Each row of a before or after table is a point. The points were changed in one or more steps. Then noise was added and the rows were shuffled. The steps act on how far a point lies along the listed directions, d1 being the first. Write out the steps. A step turns or swaps two directions, mirrors them in a line or flattens them onto one, adds a multiple of one to another, or multiplies one. Angles are multiples of 10 degrees, from the lower direction toward the higher: turns from -170 to 170, lines from 10 to 170 but not 90. Use the fewest steps. Two steps may share a direction if one is a turn and the other turns, adds or multiplies; they go together, in the order done. Otherwise the lowest direction goes first.
In the rows, zero is written as 128.

Directions:
(1): [ 90 107  88]
(2): [150 165  88]
Before (13 x 3):
[[152 116 177]
 [ 81  49 165]
 [128 152 106]
 [132 107  80]
 [131  98 175]
 [131 126 107]
 [135 179  71]
 [146 168  91]
 [125  95 131]
 [102 117 105]
 [106 131  63]
 [163 156 152]
 [154 131 199]]
After (13 x 3):
[[183 187  69]
 [110 100 174]
 [158 133 189]
 [139 119 144]
 [171 113 157]
 [ 88 100 112]
 [ 88 123  64]
 [118 120 157]
 [112 118  75]
 [151 148 148]
 [111 104 200]
 [130 140  74]
 [155 134 110]]
Steps: turn d1 and d2 by 170 degrees

Directions:
(1): [129 130 184 166]
(2): [160  68 134 122]
Before, 11 rows:
[[141  81 164 156]
 [104 184 120 143]
 [ 85 190 204 184]
 [117 169 115 130]
 [144 101 207 172]
 [125 107 101 119]
 [148 114 179 160]
 [159 101 134 116]
 [159  89 158 160]
 [148 118 185 144]
 [118 142 149 129]]
After:
[[114 120  93 113]
 [165  63 195 148]
 [113 176 147 155]
 [111 135 228 193]
 [169  76 127 137]
 [120 171 136 149]
 [164  89 162 144]
 [154 104 112 104]
 [124 128 162 122]
 [147  69 144 138]
 [157  96 172 133]]
Steps: turn d1 and d2 by 30 degrees

Directions:
(1): [129  75 154 121 111 130 195 157]
(2): [142 144 169  94 188 174 129 143]
Before (12 x 8):
[[111  46 140 108  69 130 200 158]
 [141 160 135 100 216 172 116 134]
 [134 128  99 159 107  89  79 120]
 [157 106 180 108 183 174 174 183]
 [136  31 165 144 105 101 211 161]
 [116 121 117 133  97 123 163 138]
 [116 147  82 144 141 122  99 112]
 [106 160  87 157  88 130 110 111]
 [105  85  94 166  79  98 170 166]
 [150 141 137 110 163 149  76 138]
 [128 149  97 155  86  96  87 107]
 [117 109 118 157  97 122 144 117]]
After, 12 rows:
[[154 185 136 128 209 146  35 108]
 [142  98 169 110 130 146 166 164]
 [118 123 148 114 120 175 184 158]
 [127 191 132  82 177 179  48 105]
 [133 162 139 115 200 180 103 168]
 [142  84 172 124 143 135 159 163]
 [132 173  67 181 112  96  59 107]
 [137  88 109 139  85 101 119 137]
 [127 164 135 109 151 154 118 133]
 [121  92 125 130 135 137 176 146]
 [105 111  62 171  86  75 142 107]
 [127 133 155 125 156 166 138 126]]
Steps: turn d1 and d2 by 160 degrees

Directions:
(1): [105 189 144 111 187 120 129 167  86 120 159]
(2): [ 90  51 141 125 162 158 125 150 130 156 170]
(3): [115 128 174  98 153 156  60  97 130 114  80]
(4): [146 101  79 158 140 117  86 166  71 131  88]
(5): [113 121 148 204 142 150 144 109 117  59 132]
Before, 14 rows:
[[112 165 164 141 152 141 150 116 128  96 156]
 [ 98 128 178 168 141 134 170 101 143  73 176]
 [ 96 116 159 172 170 138 147 126 124  99 154]
 [122  96 110 108 110 125 117 141 121 158 169]
 [166 108  53 160  87  93 127 163  91 189 126]
 [112 131 132  70 133 128 108 127 152 168 130]
 [120 155 155 151 149 154 138 110 141  98 156]
 [175 107  60 161  99 104 107 188  83 144  96]
 [123  88 112  91 161 142 114 166 120 166 161]
 [ 95  98 146 148 145 149 166 146 142 128 169]
 [118  69 140  86 144 158  99 156 121 162 139]
 [166 104  50 184 107  98 154 173  98 124 107]
 [127  90 158  88 132 159  88 118 147 177 109]
 [108 128 137  97 156 112 101 148 115 149 139]]
After:
[[ 95 116 140 105 189 122 134 174 105 175 178]
 [119 136 104 105 153  82 150 191  96 169 187]
 [ 85  55 122 126 175 148 138 198 109 175 173]
 [131 174 115 127 149 108 160 159 103 135 161]
 [155 133 118 106 141 129  50 131 101 118  32]
 [106  90 130 166 119 146 160 107 155 104 153]
 [147 100 129 164 116 143  40  96  97 134  53]
 [153 128 155 124 119 155  38 104 122 102  44]
 [108  54 165 141 125 176 155 108 178 157 172]
 [132 163 110 118 149 124 147 154 122 151 172]
 [104  49 128 146 125 156 102 128 117 128 162]
 [ 90  18 148 148 183 189 115 140 132 122 173]
 [ 91  94 161 155 154 135 130 119 136 104 157]
 [ 80   7 172 127 157 197 130 140 143 141 192]]
Steps: mirror d1 and d5 in the line at 20 degrees; multiply d2 by 2; turn d3 and d4 by -90 degrees

Directions:
(1): [146  88 127 162 179 127 155  46  93 108 151 125 128 157]
(2): [137 130 143 166 144 128  76 143 112 118  42 140 120 184]
(3): [109 122 141 106 161  74 112 144 180 126 162  78 135 192]
(4): [122 193 129 143 132 180  78 106 142  67 163 117 152 129]
(5): [ 72 147 145 176 133 149 189 138 135 118  96  64 111 116]
(6): [117 148 187 107  53 127 155  86 120 136 123 141 152 179]
Before, 10 rows:
[[122 194 153 118  85 180  78  98 125  74 133 140 147 142]
 [157 116 142 109 108 125 123 122 114 149  77 164 133 158]
 [120 136 118 105 125 144 140 166 129 131 144 108 126  84]
 [134 108 133 120 135 134 157  96 130 135 164 154 139 137]
 [127 105 114 139 113 125 162  88 114 148 129 119 101  97]
 [174 102  63 116 200  91  18 204 126 152 127 162  85  85]
 [139 109 118 169 110 154 193  78  86 149 117 186 115  80]
 [150 147 145 102  83 130 131 129 130 138 127 146 137 128]
 [ 93 169 136  93 101 144 134 114 119 117 146 120 142  99]
 [132 136 105 142 172 130  42 161 122 112  72 128 130 174]]
After (10 x 14):
[[106 108 138  76  66 110 186 165 131 179 108 127 101  91]
 [100 172 107 171 129 178 124 108 139  91 124  85 110  78]
 [141 114 154  92  88  92  85 125 104 160  77 164 146 221]
 [123 161 116 123 131 166  95 151 161  96 173 141 149 110]
 [195  67 139 144 180  71  30 103  67 150  53 195  91 218]
 [ 54 225 126 231 119 252 191 119 131  76 102  87 111  40]
 [155 101 127 120 123 111 190 106 111 156 142 134 120 109]
 [130  74 114 140 172 121 164 142  95 142 103 106 105 114]
 [140 135 143 119 106 158 162  74 122 125 140 143 146 139]
 [ 95 103 110 106 149 105 177 141  98 155 112 108 111  80]]
Steps: multiply d1 by 2; turn d1 and d4 by 120 degrees; turn d2 and d6 by 70 degrees; add -1.5 times d3 to d5

Directions:
(1): [ 88  84 171 138  98 148 103 153 147 137  79 136 113  68 126  53 145  92
 151 149]
(2): [112 120 109  90 155 160 129 115  71 160 141 136 151 122 131 160 126  68
 224 131]
(3): [160 189 128  79  91 173  92 176 135 135 108 121 168 123  74 122  75 147
 130 153]
(4): [132 143  70 133 131  82  77  83 117 170 129 137 120  95  85  85 106 113
 116  57]
(5): [107 130 164  83 164  27 140 123 138 151 108 144 162 150 106 121 112 104
 116 185]
(6): [ 92 193 102 133 120 156 122 110 135 131 125 147  77 175  89 124 193  79
 104 167]
Before, 9 rows:
[[139 176  72 114 114 249 102 139  87 150 160 146 134 111 129 159 148 109
  206  88]
 [116  84 169 127 125  98 135 127 131 128 106 130 137  93 131 111 122 134
  111 133]
 [126 194 121  95 119 214 155 184 104 101 163 123 123 176 115 209 138 117
  177 181]
 [113 110 123 149  95 152 118 149 152 119 106 123  95 105 130  87 135 133
  117 120]
 [162 148 139 120 103 122 131 132 146 126 109 113 146 112 129 114 101 154
   79 138]
 [131 133 114 137 145 114 140 132 130 122 158 131 139 156 150 183 123 171
   98 107]
 [177 123  75 165 125 122 151 104 123 126 190 112 129 129 155 158 126 174
   96  73]
 [123 148  79 153 146  60  77  96 114 129 148 141 130 131  85  98 123 141
   84  64]
 [122 134 129 160 108 130 118 123 123 121 123 128 102 141 132 122 147 128
  119 130]]
After, 9 rows:
[[125 140 119 123 126 116 110 151 135 135 135 132 147 134 123 151 107 161
  105 117]
 [111 109  90 202 136 119 102  98 111  98 163 131  98 122 136 110 164 148
   98  53]
 [140 105 151 131 103 154 131 137 124 117 117 114 136  96 131 126 115 157
  112 111]
 [ 87 176 150  66 158  95 155 164 111 138 140 144 140 178  94 176 139  77
  168 220]
 [145 112 152 142 119 108 159 120 144 111 116 113 128 120 168 127 135 144
   81 144]
 [111 123 121 126 120  93 123 132 150 133 110 129 114 128 117 103 120 133
  101 128]
 [129 147 122 145 107 112 107 125 126 131 117 132 113 141 113 119 132 125
  112 133]
 [162 131  91 134 125  69 123 110 136 157 156 126 150 105 111 111 101 153
   97  94]
 [ 83 143 118  78 189  54 128  89  98 196 135 177 158 133 121 138 152  57
  186 143]]
Steps: multiply d1 by 0.4; turn d3 and d4 by 130 degrees; turn d4 and d5 by 140 degrees

Directions:
(1): [ 91  86  94 123 172 135 166 147  98 140  92 140 132 130 153 144 170 201
 191 121 140  84 117 122  89 150 196 160 166 113 177 143]
(2): [161 139 131  72 144 162 174 122 127  60 133  99 176  89 118  75  94 197
  90 152  94 107 145 157 135 169 137 118 139 189 124 113]
Before, 11 rows:
[[127 149 138 144  98 123 110 119 142 134 146 130 118 136 111 117 108  88
  108 124 118 145 123 120 135 106 101 116 112 115 106 122]
 [101 116 109 127 143 131 137 132 119 152 119 133 117 137 142 138 155 130
  150 128 135 120 129 125 129 129 145 143 148 108 152 139]
 [157 147 141  89 134 142 145 116 132  85 139 108 155 106 115  92 100 154
   91 153 107 119 149 144 150 142 107 118 126 163 123 112]
 [ 82  92  92 134 159 128 135 151  96 164  82 144 115 150 156 159 179 169
  179 118 142  99 117 117  93 148 177 164 144  97 163 144]
 [142 149 140 103 129 147 146 129 118 100 141 116 155 107 120 105 103 154
  104 141 120 129 138 152 127 145 119 112 126 155 116 104]
 [129 132 133 129 127 139 124 136 118 118 135 120 123 112 129 124 130 148
  128 137 123 119 132 129 133 144 124 138 125 138 123 127]
 [134 144 124 128 130 130 130 123 124 125 129 125 126 136 121 120 134 113
  123 129 133 138 130 133 140 128 131 130 120 132 130 124]
 [129 141 133 135 112 120 104 123 141 146 141 133 114 139 126 125 118  83
  122 124 132 145 122 114 137 100 101 117 107 121 113 126]
 [139 134 145 131 117 128 114 124 133 141 136 124 110 129 126 122 121  95
  110 136 130 149 122 124 138 106 109 110 110 120 116 130]
 [117 120 111 140 140 120 136 130 116 134 117 125 117 147 137 139 140 126
  139 133 123 124 121 127 115 134 132 136 131 109 140 133]
 [118 118 122 133 133 126 125 136 128 138 127 140 122 136 136 131 149 128
  150 126 138 125 118 116 119 127 143 138 137 117 145 133]]
After (11 x 32):
[[146 145 130 109 121 136 129 122 140 116 143 117 142 117 126  97  98 116
  101 139 115 133 131 126 139 123 105 115 110 153 112 119]
 [151 154 140  90 135 153 158 125 117  88 144 107 164  95 115  93  96 168
  100 147 112 125 144 160 129 158 121 111 128 165 116 100]
 [153 139 146 104 129 142 136 120 132 107 135 108 132 108 123  97 103 129
   90 148 116 138 130 137 144 126 113 105 115 150 115 119]
 [167 151 144  70 138 153 160 114 129  58 139  96 171  90 112  74  87 180
   79 161  95 109 157 155 155 155 112 114 132 186 121 104]
 [137 147 120 125 136 133 136 122 123 116 130 123 131 132 119 114 129 124
  116 131 125 138 131 136 139 132 131 128 120 138 129 123]
 [109 117 109 154 137 113 126 132 114 155 115 135  99 157 137 154 149 106
  149 125 133 130 118 118 114 123 127 138 128  93 141 138]
 [108 114 120 149 126 113 113 140 129 158 124 150 109 151 136 144 163 105
  160 121 149 131 112 105 120 113 138 142 134  98 147 135]
 [148 153 142 108 106 148 137 112 141  91 151 112 146 111 105  83  86 131
   81 139  97 132 134 140 139 132 108 106 119 155 104 116]
 [ 42  77  88 205 137  86  80 160  99 251  71 179  55 198 167 225 219  85
  226  90 186 124 101  82  80  98 167 176 128  23 164 166]
 [125 131 132 131 127 134 122 136 119 118 131 120 119 109 130 123 134 147
  134 131 124 114 132 130 133 144 121 139 120 137 125 129]
 [ 86 114 108 153 134 116 115 139 118 184 116 147  93 157 146 163 177  99
  168 119 149 127 123 112 129 107 139 150 143  79 156 146]]
Steps: add -1.5 times d1 to d2
